Each row is a point. Any point is a mix of the corners, with weights that add up to 1. It lies inside the corners' shape when no weight is negative. Say inside or outside, and name the corners with a negative weight.

Corners:
(1): [ 0.41  0.24 -0.56]
(2): [-0.59  0.09  0.11]
(3): [ 0.96 -0.70 -0.04]
(4): [-0.16  0.30  0.27]
Points:
[ 0.43 -0.39 -0.01] => inside
[ 0.15  0.10 -0.09] => inside
[ 0.37 -0.19  0.08] => inside
[-0.08 -0.05 -0.02] => inside
[ 0.09  0.17 -0.25] => inside
[ 0.76  0.09 -0.44] => outside (2)

Corners:
(1): [ 0.10 -0.47  0.45  0.13  0.13 -0.42]
(2): [-0.72  0.02  0.51  0.14 -0.02  0.84]
(3): [-0.83  0.14 -0.52 -0.33 -0.05 -0.46]
(4): [-0.25  0.90  0.58 -0.52  0.61  0.27]
(5): [-0.20  0.47  0.17 -0.10 -0.27 -0.04]
(6): [ 0.00 -0.01 -0.64 -0.06  0.03 -0.17]
(7): [ 0.45 -0.97  0.24 -0.43 -0.25 -0.59]
Points:
[-0.21 -0.23  0.34 -0.13 -0.04  0.15] => inside
[-0.20 -0.44  0.14  0.08 -0.15 -0.09] => outside (4)
[-0.05  0.07  0.88 -0.15  0.23  0.11] => outside (3, 6)
[-0.43  0.03  0.16  0.01 -0.01  0.37] => inside
[-0.07 -0.12 -0.07 -0.17  0.07 -0.47] => outside (2)
[-0.17  0.06  0.15 -0.35  0.08 -0.19] => inside

Corners:
(1): [ 0.13 -0.01 -0.75 -0.08 -0.37  0.53  0.74  0.61]
(2): [ 0.37  0.20  0.13  0.75  0.09  0.35 -0.60  0.44]
(3): [-0.79 -0.09  0.76 -0.32 -0.19  0.26  0.54 -0.07]
(4): [ 0.14  0.03  0.13  0.04  0.28  0.50 -0.35  0.29]
(5): [ 0.59 -0.05  0.09 -0.49 -0.65 -0.29  0.37  0.52]
(6): [-0.50 -0.71  0.14  0.42 -0.13 -0.66 -0.11 -0.29]
(7): [ 0.06  0.31  0.24 -0.01  0.18 -0.19  0.79  0.29]
(8): [ 0.58  0.49 -0.08  0.21 -0.13  0.16  0.46 -0.29]
(9): [-0.61  0.43  0.11 -0.28 -0.03  0.15  0.16  0.18]
Points:
[-0.15  0.19  0.30  0.10  0.06  0.02 -0.04  0.11] => outside (1)
[-0.26 -0.33  0.13  0.24 -0.08 -0.36  0.12 -0.08] => inside
[ 0.03 -0.48 -0.24  0.15 -0.28  0.24  0.05  0.46] => outside (7, 8, 9)
[-0.51  0.38  0.10  0.06  0.02  0.82  0.20  0.00] => outside (5, 6, 7)
